Every row gives one point. Examples show where two turns around zero, p and q, send a point. Write where each new point lands after one turn and then the other. Backwards means that the second turn is done in reverse. Each puzzle has new turns, and all numbers are rounded.

Turn p:
[0.021, 0.000, -0.008] => [0.018, -0.007, 0.012]
[-0.035, 0.010, -0.010] => [-0.015, -0.002, -0.035]
[0.038, 0.013, 0.027] => [0.024, 0.029, 0.031]
[-0.025, -0.022, -0.009] => [-0.027, -0.019, -0.009]
Turn q:
[-0.003, -0.034, -0.020] => [-0.003, -0.020, 0.034]
[0.001, -0.008, -0.010] => [0.002, -0.009, 0.008]
[0.031, 0.052, 0.028] => [0.031, 0.032, -0.049]
[-0.013, -0.021, -0.017] => [-0.012, -0.019, 0.020]
[0.002, 0.007, 0.026] => [-0.002, 0.026, -0.008]
[-0.017, 0.004, -0.007] => [-0.015, -0.010, -0.006]
Where do these land?
p, then q: [0.013, -0.009, 0.041] => [-0.014, 0.028, -0.031]
q, then p: [-0.008, 0.013, -0.018] => [-0.009, -0.022, 0.003]
p, then q: [0.010, 0.031, -0.016] => [0.035, -0.011, 0.000]
p, then q backwards: [0.016, -0.024, -0.018] => [0.001, -0.017, -0.030]
p, then q: [0.018, 0.009, 0.003] => [0.016, 0.012, -0.006]
p, then q backwards: [-0.049, -0.019, 0.008] => [-0.050, 0.015, 0.006]

Turn p:
[-0.024, -0.004, 0.005, -0.024] => [-0.001, 0.012, -0.002, -0.032]
[-0.017, 0.001, 0.011, 0.001] => [0.004, 0.011, 0.013, -0.011]
[-0.005, -0.010, 0.008, -0.038] => [-0.019, -0.002, -0.010, -0.034]
[0.012, -0.004, 0.014, 0.009] => [-0.012, -0.005, 0.013, 0.011]
[-0.001, 0.028, 0.001, -0.007] => [0.019, -0.019, 0.005, -0.011]
[0.035, -0.012, -0.039, 0.059] => [0.009, 0.004, -0.018, 0.077]
Turn q:
[-0.016, -0.006, 0.035, 0.000] => [-0.027, 0.010, 0.024, 0.011]
[-0.008, 0.029, -0.052, 0.019] => [0.041, 0.025, -0.041, -0.002]
[0.002, 0.000, 0.029, 0.003] => [-0.010, -0.001, 0.024, 0.013]
[0.019, 0.000, 0.035, -0.011] => [-0.006, -0.017, 0.037, 0.004]
[-0.004, 0.007, -0.055, -0.008] => [0.025, 0.006, -0.042, -0.027]
[0.009, -0.021, 0.018, 0.015] => [-0.016, -0.017, 0.004, 0.022]
[-0.002, -0.009, -0.009, -0.017] => [-0.006, -0.005, -0.006, -0.019]
Where do these land?
q, then p backwards: [0.038, -0.022, 0.023, -0.014] => [0.032, 0.028, 0.029, -0.006]
q, then p: [0.014, 0.020, -0.034, 0.008] => [-0.008, -0.026, -0.026, 0.020]
p, then q: [-0.039, -0.010, 0.005, -0.014] => [0.018, 0.010, 0.024, -0.028]
q, then p: [-0.006, -0.011, 0.020, 0.025] => [0.015, 0.019, 0.019, 0.016]
q, then p: [0.014, 0.010, 0.019, -0.025] => [-0.026, -0.005, 0.017, -0.018]
q, then p backwards: [-0.022, 0.013, -0.033, 0.020] => [-0.018, -0.015, -0.040, 0.002]

Turn p:
[-0.034, 0.022, 0.023, -0.026, -0.030, 0.005, 0.020, 0.010] => [-0.009, -0.018, 0.000, -0.027, -0.026, -0.022, 0.008, 0.044]
[0.029, -0.038, 0.000, 0.009, 0.013, 0.005, -0.048, -0.008] => [0.009, 0.015, -0.026, 0.007, 0.030, -0.006, -0.028, -0.046]
[0.001, 0.041, 0.017, 0.011, 0.029, -0.003, -0.017, -0.012] => [0.032, 0.005, -0.002, 0.013, 0.032, -0.005, 0.026, 0.020]
[0.030, -0.030, 0.017, -0.008, -0.019, -0.002, 0.025, -0.001] => [-0.013, 0.021, 0.027, -0.029, -0.009, -0.007, -0.022, -0.018]
[-0.037, 0.061, -0.015, -0.030, -0.007, -0.024, 0.025, 0.011] => [-0.017, -0.019, 0.004, 0.007, -0.027, -0.009, 0.063, 0.046]
[0.007, 0.020, -0.007, -0.008, 0.030, 0.012, -0.002, -0.021] => [0.013, -0.009, 0.001, -0.005, 0.027, 0.017, 0.027, -0.004]
[-0.024, 0.026, 0.002, 0.003, -0.003, 0.004, 0.032, 0.027] => [0.011, -0.018, 0.018, 0.004, -0.034, 0.002, 0.013, 0.030]
[0.013, -0.025, -0.003, 0.016, -0.023, -0.017, -0.004, 0.008] => [-0.015, 0.025, 0.000, 0.011, -0.013, -0.005, -0.026, -0.012]
[-0.006, -0.057, -0.005, 0.017, 0.009, -0.011, -0.011, -0.010] => [-0.021, -0.009, 0.002, 0.020, 0.017, 0.000, -0.045, -0.028]
[-0.002, 0.011, -0.031, 0.025, 0.002, 0.019, -0.015, -0.029] => [0.001, 0.005, -0.025, 0.012, 0.019, 0.044, 0.002, 0.005]
[0.021, -0.032, 0.003, -0.009, -0.001, 0.010, -0.007, 0.025] => [0.008, 0.001, -0.001, -0.011, -0.016, -0.012, -0.020, -0.037]
Turn q:
[0.086, -0.015, 0.014, 0.025, 0.005, -0.011, -0.014, -0.020] => [0.021, -0.040, 0.023, 0.031, 0.004, -0.071, 0.000, -0.026]
[-0.028, 0.005, -0.039, 0.007, -0.015, 0.014, 0.014, 0.014] => [-0.029, 0.007, -0.014, -0.024, 0.021, 0.017, -0.021, 0.017]
[-0.013, 0.000, -0.003, 0.020, -0.021, -0.008, -0.006, -0.023] => [0.001, -0.018, -0.033, -0.006, -0.010, -0.003, -0.008, 0.005]
[-0.004, 0.019, 0.019, -0.001, -0.011, -0.008, -0.013, -0.002] => [0.018, -0.008, -0.002, -0.004, -0.016, 0.002, 0.012, 0.018]
[0.025, -0.032, 0.019, -0.025, -0.014, -0.003, -0.014, 0.031] => [0.017, -0.004, 0.045, -0.021, -0.015, -0.003, -0.007, -0.029]
[-0.007, -0.002, 0.017, 0.025, 0.014, -0.014, 0.006, -0.011] => [-0.003, -0.015, -0.012, 0.030, -0.012, 0.008, 0.001, -0.001]
[-0.018, 0.013, 0.012, 0.001, -0.016, -0.012, 0.025, -0.013] => [-0.019, -0.011, -0.018, -0.006, -0.018, 0.011, 0.022, 0.009]
[-0.020, -0.007, 0.010, -0.036, 0.008, -0.020, -0.009, -0.002] => [0.008, 0.033, 0.001, -0.006, -0.031, 0.011, 0.008, -0.008]
[-0.014, 0.003, 0.002, -0.033, 0.003, 0.015, 0.006, -0.015] => [0.003, 0.026, -0.011, -0.014, 0.005, 0.008, 0.025, -0.010]
[-0.010, 0.002, 0.006, 0.003, 0.070, 0.051, -0.008, 0.007] => [0.023, 0.032, 0.008, 0.047, 0.054, 0.032, 0.006, -0.009]
[0.003, 0.013, -0.058, 0.013, -0.024, -0.004, 0.012, 0.033] => [-0.040, 0.000, 0.011, -0.028, 0.019, -0.012, -0.038, 0.033]
Where do these land?
q, then p: [0.020, -0.005, -0.016, -0.032, -0.025, -0.002, 0.014, -0.003] => [-0.029, -0.012, 0.011, -0.010, 0.006, -0.025, 0.023, 0.013]
p, then q: [0.034, -0.005, 0.060, 0.009, 0.029, 0.012, 0.003, -0.001] => [0.030, 0.010, 0.032, 0.033, -0.021, -0.036, 0.030, -0.004]
p, then q backwards: [0.008, -0.013, -0.013, -0.010, 0.056, 0.014, 0.019, -0.015] => [0.016, -0.024, 0.034, 0.008, -0.003, 0.041, 0.014, 0.021]
p, then q: [-0.028, -0.004, -0.010, 0.000, -0.002, 0.024, -0.010, 0.007] => [-0.001, 0.003, 0.002, -0.016, 0.011, -0.006, -0.029, -0.019]
p, then q backwards: [0.002, -0.007, -0.003, 0.009, -0.011, -0.016, -0.010, -0.014] => [-0.006, 0.000, -0.021, 0.002, 0.016, 0.000, 0.009, -0.002]
q, then p: [-0.004, 0.014, 0.025, -0.004, -0.020, -0.006, -0.026, -0.019] => [-0.014, 0.025, 0.008, -0.015, -0.024, 0.006, 0.003, -0.025]
p, then q: [-0.005, -0.001, -0.028, -0.022, -0.012, -0.025, -0.038, 0.017] => [-0.039, -0.001, -0.039, -0.004, -0.007, -0.008, -0.021, 0.014]
p, then q: [-0.002, -0.033, 0.039, 0.010, -0.018, -0.039, -0.017, -0.003] => [0.023, 0.012, -0.006, 0.025, -0.042, 0.001, -0.021, 0.036]
q, then p: [-0.049, 0.053, -0.035, -0.008, 0.006, 0.023, 0.035, 0.014] => [0.040, -0.063, -0.002, 0.008, -0.042, 0.009, 0.030, 0.009]
q, then p backwards: [-0.003, 0.008, 0.013, 0.026, -0.004, 0.016, 0.040, 0.004] => [-0.028, 0.000, -0.027, -0.013, 0.019, -0.005, 0.007, -0.026]
q, then p: [0.027, -0.007, -0.032, 0.021, 0.001, -0.001, -0.010, 0.013] => [0.004, -0.001, -0.011, 0.029, 0.022, -0.031, -0.003, -0.008]

Turn p:
[-0.022, 0.008, -0.032, 0.021, -0.026, 0.017, 0.017, 0.011, -0.009] => [-0.005, -0.009, -0.020, 0.014, 0.026, 0.035, 0.021, -0.010, 0.018]
[0.013, -0.003, -0.001, -0.068, -0.015, -0.006, 0.020, -0.019, 0.022] => [0.027, -0.050, 0.000, 0.011, 0.015, -0.036, -0.027, 0.014, -0.021]
[0.002, 0.005, 0.019, 0.019, 0.042, 0.005, -0.026, 0.018, -0.042] => [-0.014, 0.068, -0.004, -0.006, -0.009, -0.015, 0.010, 0.004, 0.004]
[0.031, -0.019, 0.022, -0.007, -0.026, -0.004, 0.015, 0.017, 0.015] => [-0.035, -0.028, 0.020, -0.002, 0.006, -0.004, -0.016, 0.020, -0.013]
[0.055, 0.001, -0.010, 0.013, 0.007, 0.016, 0.001, 0.008, -0.022] => [-0.020, 0.031, 0.024, 0.032, 0.014, 0.012, -0.019, 0.008, -0.019]
[-0.012, -0.026, -0.013, -0.017, 0.021, -0.057, 0.013, -0.003, -0.002] => [0.032, -0.008, 0.040, -0.030, 0.017, -0.026, 0.025, 0.000, 0.004]
[-0.023, 0.028, -0.011, 0.018, -0.001, 0.016, 0.013, 0.007, 0.013] => [0.009, -0.001, -0.024, 0.000, 0.001, 0.031, -0.004, 0.002, 0.028]
[-0.006, -0.008, -0.025, -0.052, 0.006, 0.007, -0.043, 0.011, 0.003] => [0.023, 0.004, -0.031, -0.019, 0.023, -0.023, -0.009, -0.016, -0.047]
[-0.006, 0.034, 0.002, 0.029, -0.004, 0.017, -0.026, -0.004, 0.012] => [-0.006, 0.015, -0.022, -0.001, -0.023, 0.027, -0.020, -0.024, 0.013]
[-0.011, 0.001, 0.023, 0.027, 0.000, -0.015, -0.005, -0.016, -0.019] => [-0.013, 0.011, 0.011, 0.002, -0.025, -0.009, 0.018, -0.015, 0.023]
[-0.022, -0.022, 0.025, 0.017, -0.004, 0.004, 0.021, -0.030, 0.030] => [0.004, -0.035, 0.005, -0.002, -0.045, 0.010, 0.021, 0.016, 0.009]
Turn q:
[-0.021, -0.012, -0.015, 0.026, 0.017, 0.060, -0.008, -0.004, 0.003] => [0.037, -0.014, 0.025, -0.013, 0.026, -0.030, -0.030, -0.009, 0.026]
[-0.009, 0.055, 0.025, -0.019, 0.018, -0.008, 0.021, -0.027, -0.026] => [-0.030, 0.020, 0.005, -0.028, -0.028, 0.001, -0.031, -0.022, -0.045]
[0.005, -0.012, 0.016, 0.024, 0.003, -0.025, 0.014, 0.039, 0.014] => [0.014, -0.013, -0.035, 0.009, 0.000, 0.042, 0.000, 0.002, 0.012]
[0.036, -0.021, 0.003, -0.022, -0.017, -0.028, -0.007, 0.057, 0.001] => [-0.009, -0.040, -0.044, 0.029, -0.008, 0.013, 0.042, 0.011, -0.002]
[-0.020, 0.046, -0.014, 0.010, -0.014, 0.015, -0.010, 0.003, 0.008] => [0.017, 0.002, 0.015, -0.039, 0.021, 0.001, 0.007, -0.006, -0.029]
[-0.018, 0.007, 0.042, -0.014, -0.001, -0.009, 0.000, -0.027, 0.004] => [-0.027, 0.007, 0.029, 0.009, -0.008, 0.024, -0.023, 0.001, -0.016]
[-0.025, -0.013, -0.018, -0.016, -0.014, 0.012, 0.008, 0.013, 0.010] => [0.000, -0.002, -0.006, 0.013, 0.041, -0.011, 0.000, 0.006, -0.006]
[-0.006, -0.012, -0.004, -0.011, 0.016, 0.022, -0.018, -0.002, 0.001] => [0.010, -0.012, 0.018, 0.016, 0.004, -0.021, -0.005, -0.010, 0.003]
[-0.030, 0.000, 0.015, 0.029, 0.017, -0.026, -0.008, 0.007, -0.009] => [0.033, 0.014, -0.003, 0.009, -0.013, 0.029, -0.023, 0.010, -0.013]
[-0.022, -0.025, -0.016, 0.005, 0.017, -0.019, 0.007, -0.019, 0.001] => [0.011, 0.037, -0.002, 0.026, 0.004, -0.003, -0.012, 0.003, 0.010]
[0.050, 0.010, -0.013, -0.008, -0.002, -0.021, 0.006, -0.015, 0.009] => [-0.025, 0.014, -0.010, -0.011, -0.025, -0.002, 0.039, -0.014, 0.016]
[0.061, -0.022, -0.021, -0.003, -0.041, 0.028, -0.005, -0.026, -0.016] => [-0.032, -0.013, 0.009, -0.022, -0.013, -0.044, 0.036, 0.030, 0.046]
Where do these land?
q, then p backwards: [0.012, 0.020, -0.025, -0.004, -0.045, -0.026, -0.020, -0.048, -0.003] => [0.000, -0.050, 0.020, 0.026, 0.040, -0.010, 0.000, 0.023, -0.027]
p, then q: [-0.005, -0.009, 0.028, -0.038, 0.051, 0.019, -0.027, 0.021, 0.021] => [-0.003, -0.014, -0.035, 0.002, -0.013, -0.023, 0.045, 0.013, -0.051]
p, then q: [0.018, 0.003, 0.019, 0.017, 0.001, 0.011, 0.013, 0.020, -0.027] => [0.025, 0.000, 0.000, -0.010, 0.019, 0.024, -0.014, -0.009, -0.023]
q, then p: [-0.007, -0.008, 0.028, 0.016, -0.022, -0.004, 0.016, -0.009, 0.009] => [-0.003, 0.007, -0.037, -0.015, -0.005, 0.008, -0.004, 0.013, -0.012]
p, then q: [0.004, -0.016, -0.006, 0.013, -0.001, 0.029, -0.004, 0.020, 0.009] => [0.012, -0.013, -0.009, -0.010, 0.015, -0.026, -0.018, 0.002, -0.012]
q, then p: [-0.037, -0.007, 0.001, -0.027, 0.044, 0.027, -0.017, 0.011, -0.013] => [-0.017, 0.030, 0.041, 0.002, -0.029, -0.012, 0.013, -0.036, -0.009]
q, then p: [0.016, -0.013, -0.008, 0.001, 0.005, 0.005, 0.035, -0.008, -0.009] => [0.026, -0.013, -0.007, -0.021, 0.005, 0.011, -0.006, -0.020, 0.000]
p, then q backwards: [-0.010, 0.047, -0.035, -0.019, -0.015, -0.011, 0.007, -0.016, 0.008] => [-0.016, -0.019, -0.004, 0.020, 0.037, 0.026, 0.010, 0.031, 0.022]
p, then q: [0.003, 0.020, -0.021, 0.032, -0.011, -0.038, -0.020, -0.033, 0.016] => [-0.038, 0.002, 0.054, -0.008, -0.009, 0.002, -0.003, 0.004, 0.025]
q, then p: [0.005, -0.038, 0.018, 0.007, -0.006, -0.011, 0.018, 0.041, -0.011] => [-0.001, 0.007, -0.002, -0.015, 0.017, 0.049, 0.018, -0.002, -0.030]
